Rows are points. The points of each table are mixes of a few directions, plus a little noise. Count the directions of each table, and those that both share. Where both have some left over, give the other angles between the two spaces (their principal angles), to ten degrees, smallest first.
(in the rows, 128 means zero)

First (7 x 3):
[[118 110  72]
 [ 96 214 187]
 [122 129 112]
 [114 157 133]
 [169 112 203]
 [172  67 135]
 [104 113  52]]
Second (7 x 3):
[[ 88 109 202]
 [164 145  62]
 [155 140  77]
 [120 127 140]
 [ 71  99 234]
 [157 141  75]
 [143 135 102]]
Directions: first 2, second 1, shared 0; angles 50

First (7 x 8):
[[189 201 166 118 108 176 158  87]
 [ 98  63 100  49  48 107 193 137]
 [ 92 118 109 171 186 108  60 127]
 [ 77  63 105 175 174  77  93 198]
 [102 132  92  83 114 133  96  44]
 [177 173 174 174 156 148 143 165]
 [161 148 152 126 113 144 162 136]]
Second (7 x 8):
[[193 180 186 185 156 155 152 178]
 [130 137 122 101 106 138 134  93]
 [ 89  86  84  35  52 118 154  71]
 [114 129 104  69  86 137 133  61]
 [141 153 152 220 214 125  77 174]
 [134 115 131 100  91 128 167 139]
 [ 95  95 115 187 190  95  79 180]]
Directions: first 3, second 3, shared 3

First (11 x 12):
[[ 95 100 133 123 113 115 143 103 131 125 106 130]
 [111 128 134  84  94 114 147 102 158 118 104  93]
 [141 122  96 177 165 134  55  55  65 151  80 186]
 [153 186 129 152 143 214 110 126  79 144 104 103]
 [172 144 139 134 152 116 149 249 161 118 235 133]
 [117 133 157 111 111 143 184 195 158 116 167  92]
 [116 139 139  71  87 115 160 121 173 112 116  75]
 [118 154 129 150 130 197 114  82  77 144  70 113]
 [181 162 118 133 153 129 106 177 133 129 178 134]
 [ 99  69 121 139 132  70 125 107 134 126 129 175]
 [104  71 114 131 129  61 115  93 137 125 120 174]]
Second (9 x 12):
[[ 90 121 125 100  73  80 168 173 174 104 123 160]
 [133 149 118 129 120 136 118 137 122 128 114 141]
 [167 198 100 152 134 179  79 123  85 139  91 149]
 [119  36 175 127 187 113 156  79 133 139 184  60]
 [145  88 150 142 185 147 120  78 106 148 155  80]
 [148 123 135 141 163 155 109  97 103 141 134 106]
 [ 84 152 108  97  41  75 164 204 182  95 103 191]
 [160 137 130 151 171 171  97  90  86 148 129 103]
 [103 145 113 109  75  98 148 172 157 108 112 167]]
Directions: first 4, second 2, shared 1; angles 80

First (9 x 20):
[[107 155  75 112 103 129 144 132 136 166 140 114 164 132 167 141 134 166
  144  67]
 [149 159  72  85 110 124 164  77  98 128 101 107 206 146 160 124 106 150
  139  56]
 [124  91 157 134 112 150  84 177 113  96 155 137  73  87 105 138 107  99
   93 206]
 [153  82 169 141 168 118  92 145 140 128 140 175  91  84  92 127 108 107
   89 170]
 [153 119 198 171 176 116 116 161 137 113 137 166  84 109 102 124 121 127
  112 212]
 [108 119  95 120 108 147 160  67 142 145  94  92 140 166 131 126 135 110
  146  79]
 [124  95 176 172 160 131 107 166 162 147 149 161  65  99 105 138 126 125
  106 191]
 [119 177 101 120  97 137 170 109 106 115 110  86 165 169 162 126 134 150
  163 110]
 [116 154 109  96 117  98 114 116 119 114 128 114 164 159 128 108 181 117
  161  62]]
Second (10 x 20):
[[126 125 143 135 120 123 139 113 131 126 134 117 134 113 130 128 136 141
  112 123]
 [141 148  54  93 162 146  76 199 114 138  96 182 109 203 127 130  83  66
  209 160]
 [133 137  93 112 145 137 102 160 120 133 113 154 119 164 125 129 107  97
  164 142]
 [124 122 151 139 117 122 144 106 135 125 138 111 135 105 129 127 142 148
  105 119]
 [131 133 116 123 131 131 119 141 124 129 121 138 125 141 128 128 120 119
  141 133]
 [135 139  84 107 148 139  96 171 122 135 110 163 116 176 127 129 100  89
  178 146]
 [110  99 240 181  77  98 206  23 149 111 179  45 157  13 132 121 195 223
    7  78]
 [134 134 103 115 140 136 108 152 124 133 117 148 119 152 128 128 111 105
  155 138]
 [120 113 184 152 103 112 168  76 138 120 153  86 143  70 130 125 163 177
   67 103]
 [129 131 114 122 133 133 118 139 126 131 123 137 124 140 126 129 120 117
  142 133]]
Directions: first 6, second 1, shared 0; angles 80

First (9 x 32):
[[123  82 129 166 124 110  88 114 126 210  81 145 117 152 115 147 137 110
  114 138 120  93 153 104 150 118  94  92 170 144 156 111]
 [115 122 132  86 115 113 159 196 105  74 168 155 129 123 205  90 108 135
  176 133 137 140 150 148  94 124 145 181 106 142 124 152]
 [ 94  63 122 141 106 111 122 130  90 164 118 168 120 158 174 122 132  99
  149 151 112  90 190  85 135 128 105 112 153 140 122 122]
 [100  76 142 113  71 100 170 160  71 109 159 182 138 151 215 103 103  59
  176 121 112 105 193  92  92 118  99 113 129 147  97  92]
 [ 78 142  76 107 157 187 160  51 102  48 174 102 125 127 124 122 167 166
  126 176 111 131 156  75 163 187 189 150  90  62  46 184]
 [128 142 128 103 137 127 137 167 132  95 148 130 125 116 154 108 122 155
  147 133 141 145 121 156 115 127 149 171 110 131 135 157]
 [187 142 158 170 145  99  61 152 189 230  54 111 120 120  58 160 120 140
   87  97 148 131  66 183 136  87  90 104 169 168 218 102]
 [144 141 127 161 138 142 107  74 150 167  97 103 130 128  61 160 140 121
   88 119 121 124 103 117 152 130 115  84 143 118 130 104]
 [181 243 137 106 159 165 147 109 188  56 152  56 145  76  46 140 124 168
   91  86 149 195  23 193 116 133 166 143  79 101 122 128]]
Second (9 x 32):
[[176 121  96 166 154 135 110 102 146 172  28 135 113 110  98 145 141 134
  149 181  83 112 144 110 188  94 113  78 164 148 112  97]
 [204 141 111 146 138 119 141 164 143 134  28 156 123  89 143 118 115 114
  193 174  75 132 141 136 156  57 104  88 147 180 108  72]
 [188 190 109 133 160 153 143 119 163  95  79 104 131  81  89 128 132 149
  145 150  99 158  92 147 153  98 141 110 114 134  99 107]
 [ 21  89 159 114 102 121 111 119  93 140 235 125 135 187 151 120 141 117
   75  85 178 110 143 102  81 189 131 175 113  93 159 186]
 [ 76  79 169  89  74  91 131 150  96 125 249 133 134 172 165 138  93 112
   86  39 206 120 127 160  65 186 132 170 126  99 181 151]
 [196 133  93 134 147 137 132  93 150 125  81 113 115  97  89 163 118 157
  132 143 119 131 117 151 179 130 145  97 151 116 111 104]
 [173 195 143 167 156 143 104 119 180 161  55 101 137 100  58 133 145 121
  112 131 100 150  70 138 137  77 101  89 126 157 139  90]
 [ 54  71 120  86 103 121 153 147  70  85 212 159 124 161 214 102 124 128
  151 136 148 108 191 101 105 174 154 181 114 103 109 179]
 [ 61 134 152 118 119 133 126 137 112 116 187 125 140 154 147 104 144 117
  109 113 143 132 128 108  88 147 129 164  99 118 136 163]]
Directions: first 4, second 5, shared 3; angles 90

First (9 x 32):
[[145 132 138 139  83 152 164 146  82 123 110 134  96  63  63 169 121 115
  127 107 140  82 128 104 143 102 125 131 146 175 133 103]
 [126 139 146 140 105 163 138 161 144 148  92 155 106 177 130 131 105 139
  139 163 117 146 146 130 109 139 150 124 133 162 113 115]
 [130 126 136 129 155 126 101 139 164 139 128 132 145 187 169  94 131 152
  128 152 103 170 122 143 100 145 135 135 107 110 138 151]
 [155 120 126 126 154 102 101 125 144 126 161 109 165 117 137  97 152 151
  108 113 118 133 104 131 115 117 117 140 104  98 172 157]
 [123 116 117 145 142 120 132 125 116 113 147 107 119 111 139 118 128 138
  120 143 140 138 127 129 150 118 112 145 143 109 150 152]
 [ 79 127 108 131 130 128 144 100 117 114 123 125 101 139 153 145 110 102
  145 148 153 137 159 135 164 144 124 117 162 119  82 118]
 [141 136 107 141 100 102 127 124 194 142 177 119 181 118 132 107 129 148
   95 138 181  94 152 139 147 114 139 102 136 117 164 125]
 [142 127 138  95 156 114  97 117 124 131 127 131 153 134 130 121 153 121
  133  86  90 134  98 130  93 137 127 130  88 111 120 131]
 [109 129 137 110 126 147 144 116  67 115  90 140  85 105 101 170 124  88
  157  99 109 120 120 115 130 135 123 129 133 149  77 102]]
Second (10 x 32):
[[105  97 133 101 126 183 122 136 124 214 125 147 125 107 120 147 131 116
  156 111 169 164 164 113 118 142 138 116 105  69 137 141]
 [114 108 131 110 126 164 124 133 125 184 127 141 126 117 124 140 130 120
  148 117 156 152 151 116 121 139 134 121 114  89 133 136]
 [117 116 129 117 128 149 126 131 128 162 126 134 127 121 125 135 129 121
  140 122 144 141 142 122 123 134 131 123 119 105 133 134]
 [160 172 122 166 131  49 137 117 134   7 132 101 132 154 138 100 123 145
   87 153  71  78  79 149 144 107 115 145 160 211 116 111]
 [146 153 124 147 130  87 134 123 130  65 130 115 130 142 132 113 125 136
  106 141  97 101 101 140 137 117 121 136 145 172 123 118]
 [111 103 132 107 128 170 125 135 124 195 127 142 126 114 123 142 131 118
  151 115 161 157 156 116 121 138 135 120 110  81 136 138]
 [154 161 123 154 130  69 135 121 133  37 131 106 131 147 135 107 126 142
   97 147  85  89  90 145 139 112 118 139 152 191 118 114]
 [109 104 131 107 125 171 122 134 124 196 125 144 126 113 122 143 130 118
  152 114 160 157 157 116 119 139 136 120 110  81 135 137]
 [129 131 128 130 129 124 128 126 129 121 129 126 129 130 130 127 128 129
  126 130 125 125 124 128 128 126 127 128 130 133 129 128]
 [135 139 127 135 128 111 129 127 130 101 129 123 129 133 130 122 126 131
  120 134 115 117 116 133 132 124 125 131 135 146 125 124]]
Directions: first 5, second 1, shared 0; angles 80
